Each wall is flat, endless, passes through zero and stands at right angles to its row. A trip goes straight from one point to another. Which walls does it cross, in order?

Walls:
(1): [-2.24  0.75  0.07]
(2): [-4.64 -0.38 -2.07]
(3): [ 0.02  1.05 -2.32]
(4): [-0.55  4.56 -1.50]
(5): [-1.24 -1.97  2.02]
(6): [-1.43 -0.98  1.15]
(7): [-0.98  1.32  0.81]
(8): [-0.46  0.02  2.06]
Trips:
[ 2.32 -1.63 -1.44] to [ 1.05  4.90 -2.74] -> 4, 7, 1
[0.09 0.87 0.58] to [-0.63  2.53 -1.01] -> 3, 2, 8
[-0.89  2.05 -3.42] to [-4.42 -0.74 -1.62] -> 6, 5
[0.38 1.70 0.38] to [ 0.77 -1.55  2.30] -> 3, 1, 5, 6, 4, 7
[ 2.06 -1.75  0.93] to [2.11 0.66 1.68] -> 5, 7

Walls:
(1): [ 0.52 -0.63  1.30 -0.25  1.11 -0.21 -2.21  1.95  1.76 -1.07 -0.31]
(2): [-1.09  3.67 -1.05 -0.96  2.80  4.13  1.02 -1.54 -1.60  2.05  4.71]
(3): [-1.51  2.13 -3.75  1.10  0.73 -0.85 -2.08 -0.61 -2.61 -0.90  0.74]
(4): [ 0.57 -1.17 -0.92  1.39 -2.31 -0.27  2.26  1.92  1.24 -2.55  2.11]
(5): [ 1.27  0.66  0.56  1.52  2.79 -1.72  2.60  1.59 -0.08  0.23  0.35]
(6): [-1.15 -2.38  1.91 -3.55  1.47  2.15  2.01  0.15 -0.53 -1.71 -3.88]
(7): [ 2.26 -0.33  2.54 -0.55 -1.36  4.86 -0.85 -0.99  0.74  0.11  2.15]
(8): [-0.75  1.19 -0.54  3.29  0.51  0.37 -1.70  2.55  0.48 -0.87 -2.11]
(9): [ 2.73  2.58  1.48  3.39  3.94 -1.23 -0.02  0.65  3.40 -0.37 -1.64]
Trips:
[ 2.19  2.39  1.65 -3.53 -1.14  2.79 -2.43 -2.97  0.27  1.71  1.16] to [ 0.15  0.54  0.16  0.03  0.12  0.85 -1.76 -0.83  1.07  1.59  1.46] -> 1, 9, 3
[-0.70 -4.38  3.41 -0.69 -0.36  2.46  1.60  0.24  1.31 -0.08  1.26] to [ 0.01 -2.79 -0.04 -1.03 -0.29  2.30 -2.00 -0.66  0.59 -2.02  1.88] -> 2

Walls:
(1): [ 1.22  2.11 -0.91  2.18 -0.08 -2.31 -0.20 -0.08 -2.37  0.65 -1.32  0.16
  3.01 -0.88 -0.53  0.50  4.10 -0.86 -0.99  1.45 -0.43 -0.17  0.04 -0.59]
(2): [-1.18  0.94 -0.66 -2.41 -1.11  3.60  3.35  2.74  0.17 -2.05  0.44 -0.42
 -3.09 -0.77  0.21  0.51 -2.01 -0.84  2.66 -0.45 -3.59 -3.14 -0.45 -0.83]
(3): [-1.15 -1.61  0.24 -0.49 -2.07 -0.14 -0.27  2.16  2.01 -1.40 -1.76  3.06
  0.94 -2.59 -3.96 -0.15 -2.69  1.58  3.40 -2.13  1.14 -0.82  0.91 -0.94]
(4): [-0.81 -0.80 -0.91  0.25 -1.61  2.29 -1.31  1.25  2.16 -0.45  3.27  1.38
 -1.03  1.15 -2.02  3.54  0.21 -2.27 -4.82 -4.70  0.76 -1.90 -4.43  0.91]
(5): [-0.06  0.68  0.51 -0.85  0.72 -1.24 -1.30 -2.15 -0.02 -1.02  1.56  3.92
  1.38 -0.27  4.10  0.46 -1.69  3.99 -0.08 -0.66 -0.70  2.55 -2.20 -2.73]
(6): [ 0.17 -1.80 -0.18 -0.37  2.54 -2.85  1.16 -0.53 -1.59  1.23 -0.03 -0.33
  0.12  2.70  1.30  2.36 -0.11 -0.18  1.05 -0.81  4.16 -3.14 -2.82 -0.70]
Trips:
[-0.93  2.43  0.71 -0.83 -1.58 -1.67  1.51 -0.02 -1.25  0.17  2.08  0.88
 -5.25 -2.00 -3.78  3.48 -2.78 -2.10 -1.42  1.14  1.88  0.94  0.61  2.21] to [ 0.60 -0.58  1.06 -0.37  1.21 -0.38 -0.30 -0.36  3.61  1.85  3.41  0.22
 -0.41 -1.08 -4.80 -0.89  2.53  2.77 -0.84  0.11 -2.80 -2.78  0.38 -2.56] -> 1
[ 1.83  1.92 -5.69 -4.84 -2.14  2.21  2.18 -1.16 -1.55 -0.03 -2.40  1.02
  2.35 -1.98  2.61  0.63 -1.58 -3.00 -0.21  2.18  1.23  1.65  0.90 -0.54] to [-1.19 -2.70 -0.53  1.07  2.47 -0.94 -0.44  2.05 -0.02  0.13 -1.92 -0.02
 -2.51 -0.40 -0.13  0.30 -0.68  2.58  1.38  0.70 -1.52 -2.54  1.04 -0.16] -> 3, 5, 1, 6
[ 0.48  1.56  0.28 -1.87 -0.02 -0.25 -0.94 -0.86  0.47 -2.35 -0.41 -0.56
 -1.92 -1.48  0.60 -1.95 -0.09 -0.16  3.38  1.14 -1.61 -0.38 -1.76 -2.81] to [-2.33 -2.09  1.73 -0.26  1.27  2.87 -0.71  2.99 -0.90 -1.89  0.38 -4.33
 -1.95  2.93 -3.43 -0.97  2.00 -3.51 -2.75 -2.15 -2.91  1.15 -1.19 -1.22] -> 5, 3, 4
[ 1.60  2.28  0.16  0.47 -0.92  0.59  3.69  1.62 -1.00 -1.94 -1.73  3.07
  0.14  0.32  0.22 -2.13  2.12  0.96  0.94 -2.04 -1.36  0.10  2.53 -1.06] to [ 2.52  0.31  1.53  2.31  1.89 -0.63 -0.98  4.79 -1.99 -2.29 -0.50  1.92
  1.23  0.72 -4.55 -1.29  2.75 -1.51 -1.02  2.15  0.65 -0.09  0.65 -3.94] -> 5, 2
[-0.07  0.64 -0.31 -0.83 -3.93  1.94  1.75 -0.43 -2.52  1.01  0.30 -0.33
 -1.43 -1.24 -2.00 -1.46  1.48  1.74  0.60  4.76 -1.97 -1.33 -1.83 -0.62] to [ 0.27  1.61 -1.94  1.50  1.16  2.80  1.42  2.66 -1.03 -2.88  4.18  6.18
 -1.71 -1.89  0.97  0.73  1.92 -2.93  1.43 -1.78 -0.04  0.42 -2.36  1.81] -> 4, 3, 5, 1
[ 2.37  1.10 -1.12 -0.92  0.76 -4.61  2.80 -2.34 -3.84 -2.07  0.54 -3.24
  1.05  0.22 -1.93  0.76 -0.60 -0.76 -1.84  0.54  4.55 -1.79  1.45  1.27] to [ 1.42 -1.83 -0.29  2.48  0.72  0.35 -2.58 -1.18 -3.29  3.58  0.41  0.76
  1.84 -0.50 -1.87 -1.93 -0.95  1.95 -3.24 -1.06  2.10 -2.46  0.36  0.55] -> 4
[-0.04 -2.24 -2.11 -1.14  0.12  2.39  1.09 -1.83  3.23 -0.80 -1.07 -0.77
  0.76  1.46  1.56 -0.75 -1.96 -0.30  1.94 -0.55 -1.21  1.25 -0.75  2.29] to [-3.29 -1.59  1.12 -0.64  1.68 -0.21 -1.88  1.25  1.00  1.65  0.38 -1.10
  0.86  0.46 -3.77  2.71  0.42  0.81  3.31  1.21 -1.73  3.16 -3.97 -0.62] -> 4, 6, 2
[-0.08 -4.72 -1.92 -2.34  5.13 -0.35  3.13 -1.86  2.54 -1.74  2.28 -1.71
  0.65  1.52 -1.78 -1.01  0.27 -0.34  1.68 -0.05 -1.24  1.56 -0.60  1.41] to [-0.37 -1.40  1.01 -0.60  2.59 -0.31 -3.31 -2.50 -1.53  2.89  1.43 -0.11
 -2.05 -2.41 -0.36  2.92 -2.66 -0.91 -0.78  1.09 -5.18 -1.31 -0.48 -0.59] -> 5, 4, 6
